Each row of a before or after table is a point. One or more steps were done to the points. Then noise was added and the rows were shuffled. The steps act on how far a point lies along the listed directions, d1 being the first. Name the steps. A step turns or swaps two directions, mirrors them in a line or flattens them onto one, adds a multiple of one to another, or multiplies one. Angles are multiples of 10 degrees, from the lower direction toward the higher: turns from -170 to 170, lines from 10 to 170 but not 90. Use the fewest steps. Two steps may share a direction if one is a turn and the other turns, adds or multiplies; they go together, in the order done. Otherwise the lowest direction goes first.

Directions:
(1): [-33  40  14]
(2): [40 35 -6]
Before (12 x 3):
[[-60  11  26]
 [ 28   3 -10]
 [ 61   0  -1]
 [-44  91  40]
 [-54 -20  17]
 [ 26 -45 -13]
 [-56 -34  -4]
 [-30  27 -21]
 [-95 -42  23]
 [ 76 -25  13]
 [ 15   3  26]
 [ 43 -29 -11]]
After:
[[ 15 -10  10]
 [-15  10 -27]
 [ 15 -17  -5]
 [-10   9   5]
 [ 15 -14   1]
 [ 21 -21  26]
 [  7  -8  -2]
 [  3  -6  29]
 [-12  17  11]
 [-20  29  26]
 [ -4   3   4]
 [ -5   4 -15]]
Steps: multiply d1 by 0.4; multiply d2 by 0

Directions:
(1): [ 34  14  48  19  13 -20  22  50]
(2): [  1  12  11 -25 -68  15  44   0]
Before (10 x 8):
[[-36  -8 -21 -31 -28  27   0 -54]
 [-11  -6   9   1  13  -1 -12  24]
 [-14   0   0   2  -2   2  -9  -5]
 [ 12  -9 -10 -11  -9  11  28  -6]
 [-32  18 -33 -38 -95  42  32 -53]
 [-14  -5 -21 -14 -37  27   8 -37]
 [-25   2 -67 -59 -76  54  10 -53]
 [-23  16 -24 -13   1   1 -18  -1]
 [ 40   4   9  34  50 -22 -23  20]
 [ 11  12 -14 -21 -36  12   2  -8]]
After, 10 rows:
[[ 27   1   0  22  32 -12 -23   2]
 [  2   9 -34 -36 -47  33  14 -17]
 [-19  -4   3 -16 -14  17   6 -27]
 [ 16  13 -10 -16 -27  10  -1  -1]
 [-12  -5   7  -3   7  -2  -9  19]
 [-17  18 -17 -10   2  -4 -14   4]
 [-15  22 -11 -16 -63  26  29 -24]
 [-11   0   1   2  -2   1  -6   0]
 [ 15 -11 -12  -9  -4   8  25  -7]
 [ -4  -1  -7  -5 -26  17  12 -20]]
Steps: multiply d1 by 0.4; multiply d2 by 0.7

Directions:
(1): [-24  30  50 -44  14 -38 -20  -8  54 -10  17  -5]
(2): [-30  -6 -26 -68  21  16  16  -9  -9  46 -34  27]
(3): [ 11 -23  -7  -5  46  19  35  59  40 -34 -21 -16]
(4): [-14 -77 -14 -33   1 -12 -25 -16 -16 -38  34 -11]
Before, 13 rows:
[[ 26 -46 -40  23  30  36  33  50 -20 -26 -20 -16]
 [ 10  -5   2 -22  14  14   9  27  38  -2  -6 -14]
 [ 11 -88   2  41  24  17  20  67  24 -95  25 -40]
 [ 14  24 -22  46 -34  38  -1   2 -10  21 -17  13]
 [-15 -47 -16   2 -11  13 -22 -42 -56  -2  35   2]
 [ 16  -8 -17  59 -40  -7 -21 -28 -49  17  -1   9]
 [-12 -49 -12 -14  11  -3   1  13   5 -13  15  -8]
 [ 13  31   6  44  -5  11  14  21 -11  40 -38   8]
 [ 17  -5 -11  41 -20 -14 -10 -12 -19 -16  15 -19]
 [ 24 -44 -33  26   7  41  37  44  -9  -9 -20   1]
 [  4  10  -2 -23  34   0  -4   6  38  -4 -20  -8]
 [ 12 -14 -12 -19 -23  -4  -8 -10 -25  -5   4   2]
 [-31  -1 -30   1   2   7  23  -4 -11  23 -37  20]]
After, 13 rows:
[[ 23 -25  18  82  -2  12  19  56  22 -70  24 -33]
 [ -6  30  -3  13 -18   5  -1 -13 -37  75 -38  29]
 [ 18 -14 -32  37 -16  16  -3 -11 -62   7  -1   2]
 [ -5 -21  -1  33 -45   1 -43 -74 -73   1  56   4]
 [ -4 -42  -5   5   7 -10   0  11   6 -22  25 -16]
 [ -7  41 -28  26 -67  30 -23 -45 -41  62 -11  34]
 [  5  28  -9  64 -78 -19 -43 -76 -81  59   6  30]
 [ 13  26  -8  51 -39 -18 -12 -30 -29  12  11 -11]
 [-39 -18 -33  -6 -16  -5   1 -32 -34  21 -17  22]
 [ 16 -18 -21  31 -44  19   1 -21 -55  25   3  19]
 [ 14  -6  -4  -4 -37  -8 -20 -19 -33  -5  14   4]
 [ 12 -14   4 -27  26  20  13  46  48 -17 -11 -20]
 [  5 -15 -10 -32  54   5   3  32  58 -26 -25 -16]]
Steps: add 1.5 times d1 to d3; turn d2 and d4 by 40 degrees

Directions:
(1): [ 26 -37 -16 -56   6 -11 -24  43  20  -4 -35  -9  50   8   2 -34  14 -61
  -3  39]
(2): [ 36   5  32 -64 -33  -7  31 -60  10  -8  49 -19   5 -38  -5  -1 -20 -24
  36  -3]
(3): [-24   7 -16  30 -31 -18   3  22  73  39  24 -41 -21  -8 -48  24  38 -22
  21  20]
Before, 13 rows:
[[  4  -8 -10 -21 -15   0 -15  29  22   3   1 -14   9  -6 -12 -10  15 -28
   12  22]
 [  3   2   8 -12   1  -2  -2 -12 -12  -2   4   2   7  -1   3  -9 -15   2
   -5  -4]
 [ 12   1   7 -26  -6  -3   8  -7   9  -2   4 -12  10 -11  -5  -8  -4 -17
    8   8]
 [  5  -7  -3 -16  -8  -4  -2   2  22   7   0 -11  12 -11 -10  -2   5 -24
    9  14]
 [ 12  -4  -5 -17 -11  -7   2   0  20   3   8 -16  10  -7 -12  -1   9 -22
    4   2]
 [-17  -7 -11  13  10  -7 -15  30   4   3 -15   8   6   4  -6 -13   4   1
  -15  10]
 [  3  -1  17  -3   0  -4  13 -17   6   5  17  -4   3  -6   5  -2 -13  -2
   10   1]
 [  5  -6 -11  -6 -17 -15  -2  12  34  17  12 -19   0  -5 -25   0  18 -28
   13  16]
 [ 18  -5   2 -30  -6   3   2 -19   6  -4   5  -8  13 -14  -5  -5  -3 -22
    6   7]
 [  7 -14   8 -13   3 -11 -10  13  12   5 -12  -4  10   3  -8  -5   9 -21
   -5   8]
 [  2 -12 -11   1  12   1 -11  23   6  -5  -7   0  14  13   2 -13  13 -11
    1  10]
 [ -7   6  -1  16  12   8  -2   8 -24 -11 -14  16 -12  12  13   2  -6  27
  -16 -12]
 [ 18   3  19 -42   1   2  10 -29 -13 -15  18   1   5 -13  11 -10 -17  -2
    5 -10]]
After, 13 rows:
[[ 49   7  45 -95 -26  -4  36 -79  -4 -21  59 -15  10 -45   7 -11 -34 -22
   35 -13]
 [ 23   2   9 -34 -23  -8  16 -28  22   0  31 -22   6 -23 -14   3   0 -24
   18  -3]
 [  2  -7  10  -2   3 -10  -6   7   8   6  -7  -3   1   2  -8   1   7 -11
   -5   2]
 [ 20   0  30 -33 -14  -7  26 -41  11   2  37 -13   7 -22   4  -4 -21 -16
   26   1]
 [ 12   0   9 -26 -19  -5  11 -23  22   5  21 -16   6 -24 -12   3  -3 -23
   21   7]
 [-24  -1 -20  44  31  11 -22  45 -27  -7 -45  25  -9  33  16  -2   6  33
  -35  -5]
 [  2   1  -2 -15 -20   2  -6  13  19   3  15 -13  -1 -12 -14  -2  10 -16
   17  13]
 [ 10   0   0 -14 -26 -15   9  -8  35  15  29 -22  -5 -15 -25   4  12 -26
   22  10]
 [ 38   2  24 -63 -27   0  24 -62  11  -8  41 -18  10 -37  -9  -1 -16 -30
   29   0]
 [-14  -8 -19  31  22   5 -18  36   0  -2 -18   7   4  24   4  -7  17   6
  -10   5]
 [-43  -7 -30  59  30  -2 -33  64  -4   8 -43  21  -3  27  -4  -9  16  22
  -38  10]
 [ 11   3  14 -26  -5  -4   4 -24 -10  -4  14  -1   9  -9   2  -8 -19  -3
    2  -5]
 [ 28   7  26 -55 -24  -5  27 -42  12  -6  34 -21   8 -32  -8  -5 -16 -23
   28   2]]
Steps: multiply d1 by 0.4; multiply d2 by 3

Directions:
(1): [ -1 -20 -13  27  -1   5  56  25 -14  45 -37  -7  46  11  -2  -1 -52  -1
 -49  68  31 -47 -29 -22  -1  -3   6  -9  23  16  -1 -54  34  13 -53 -33
 -48 -17  39 -16  57  -1   5  17 -33  35 -21  14]
(2): [-27 -20 -23  28  13  52 -59 -43  16 -42   9   0  19  49  21 -42  42 -11
  44  10  -7 -29  -4 -34  -4  46   7  83  -2   9  43 -11  -6  -5 -34  14
 -66 -11  41 -26 -15  39 -12   2  -8 -10 -10  -3]
(3): [  5   0  35  -6   4 -78  29 -51  28 -25  23  -5   8 -11 -13  28 -17  19
  25  35  19 -75  12 -43  -1  -2  -9   9 -60 -15  -2  -7 -57   1  32  25
 -37 -26 -15  28  22  -7 -65 -18   3  35  52   5]
(4): [ -9  30 -61 -19  -1  21  35  -1 -35   7  -3  22 -15 -51  39  24 -17  13
  60  40   1  36   8 -38  -9 -13 -41 -28  28 -36  30 -58 -76 -31  28  -1
 -39  24  -3  -6  -7  24  17 -26  -1 -36 -41  12]
Before (9 x 48):
[[  1   2   5   4   0  -8 -54 -27  18 -53  27  -3 -20  16  11 -10  45  -3
   39 -34 -10 -12  14  -7   8  16 -11  36 -29  -4   0  41 -24 -12  15  34
    0   4 -14   5 -32   9 -16  -2  31 -17  20 -13]
 [ -5 -10  25   3   2 -38 -11 -29  25 -30  22 -11   1  27 -14   0   2   4
   -2   4  -4 -39   0 -15  -7  11  15  37 -39  16  -4  17  -9  13   6  14
  -15 -33  -4   7   7  -1 -34  -1   5  22  31  -2]
 [ -1  15  -9 -10  -3  29   1  45 -25  20 -19   4 -17 -10   6  -7   2   5
  -40 -30 -18  77   0  51   3 -16   1 -43  44   1  -5   1  39   1   2 -16
   52  34 -17 -25 -19 -13  54   7  11 -25 -26 -11]
 [  6   0   3   9  17  -8 -21  -2  10  -4  11 -10   4  18   4 -12  -1   5
   17  -8   3 -11   9   5  -5   8   4  20 -12  -7  11  24   3  11  -6   4
   -6   5   3   3 -12 -11  -4  -6   5   4   5   5]
 [ -7 -12  18  17  -5 -17 -16 -10  18   0   0  -4   5   8  -5   7   8   0
  -13 -11  -4 -26   4   8   0   6  10  14  -8   5  -3  14  11  -1   2  -8
   10 -13 -16  -3  -6   4 -21   5   2   2  10   5]
 [ -8  -5 -18  10   8  18   9 -18  -8   6   0 -11  16  13   9 -20  -6  -5
    9  25  15 -32  -3 -17   2  31  -6  25  -8   5  10 -26  -3   2 -12  -4
  -48  -8  23 -21  15   0 -15   2 -22  13 -12  10]
 [ 11   6  60 -13  -1 -67   7  12  16  -9  16 -11 -17 -12 -36  18   3  11
  -30 -39 -16   2   1  35   0 -15  10 -16 -23   5 -45  57  21  26  26   9
   64  -5 -31  16  -9 -18 -22   2  20  14  48   0]
 [ 12   8   3   6   5  16 -32  11   6  -7 -11  17 -13  20  -7  -3  21  -6
  -14 -43 -14  38  -4  22   3  -6   3  11   9  12  -7  38  33  -6   1   3
   38   5 -12   3 -11  -3   7  14   6 -16   7   0]
 [ -3  16   2 -29  -5  -8  23   3 -19   2   9  21 -10 -36  17  16 -21   6
   10   6  -3  17  13  -8  -2 -19 -17 -32   3 -23  -8  -3 -32 -14  41   1
   16  23 -25  22   4 -10  18 -16  17  -4  -6   4]]
After (9 x 48):
[[-17 -27   5  32   6  56 -37  27  -5   6 -27  -8  22  64  -3 -51  21 -14
  -62 -19 -11  24 -18  45   4  20  34  28  41  33   5   4  96  18 -57 -18
   11   9  31 -51  -3  -3  45  29 -10  -4 -22 -16]
 [  8   5   4   4  22 -21 -14  -7  10  -5  14  -7  -5   3   4  -2  -4  10
   25  -5   7 -13  18   6  -7   0  -1  10 -18 -20  10  18  -8   5   9   8
   -7   9  -6   9 -15 -13 -11 -12  10   5  14   9]
 [-15 -16  32  31  16 -48  12 -46  31 -42  19  -7  28  23  -8  -3  -1  15
   22  45   6 -96 -13 -57  -7  26   4  64 -41   4   6 -11 -25  18 -16  18
  -73 -37  29  -5  23  24 -70  -8  -4  37  42  13]
 [-24  -5 -26   8   2  61  -9   6 -21   0  -7  22  16   6  36 -23  -2 -11
    5  21  -1  13  -8 -19  -5  12  -1  14  33  -1  21 -25   6 -12 -14  -9
  -24  18  23 -10   3  12  40  -2  -2  -7 -39   8]
 [ -3  -9  19  11  -2 -36  -2 -24  24  -8   5   0   5  -6   0  21   0   8
    3   6   1 -41  14  -8  -1   2   4  11 -24  -8   0   7 -21  -4  20  -3
   -3 -17 -23   4   1   4 -38  -5  -1   8  21   7]
 [ -2   9   3  -4   1 -12 -45 -34  14 -58  30  -1 -23   0  18  -3  44   1
   51 -21  -8 -16  19 -20   7  18 -17  35 -30 -12   5  29 -47 -18  26  35
  -14   2 -14   8 -28  13 -19 -13  34 -20  17 -11]
 [ -1  10  19 -15  -2 -71  19 -44  20 -30  33  -4 -13 -14  -8  29 -12  19
   33  22   2 -37  11 -38  -8  -6 -13   8 -52 -13   0  -2 -71  -4  46  26
  -28 -27 -30  23  10  -1 -51 -24  13  14  37   3]
 [  6  -6  11  16  12   7 -38  -9  20 -18  -8  14   5  45  -8 -12  22 -10
  -16 -20  -4  -8  -8   0   1  11  10  46  -9  19  -4  30  28  -3 -16   9
    6 -15   1   0   6  -1 -16  16  -2   2  24  -2]
 [ 10  21  -1 -25  -1 -16  26   9 -17  21   9  -7 -22 -33  -5  10 -17   5
   -5 -15   2  21  14  19   7  -5 -20 -35 -10  -6 -22   1 -12  -2  33  -3
   26  10 -26   1   2 -32  -1  -3  -1  -3  -4   8]]
Steps: mirror d1 and d2 in the line at 150 degrees; turn d3 and d4 by 50 degrees; multiply d3 by 1.6
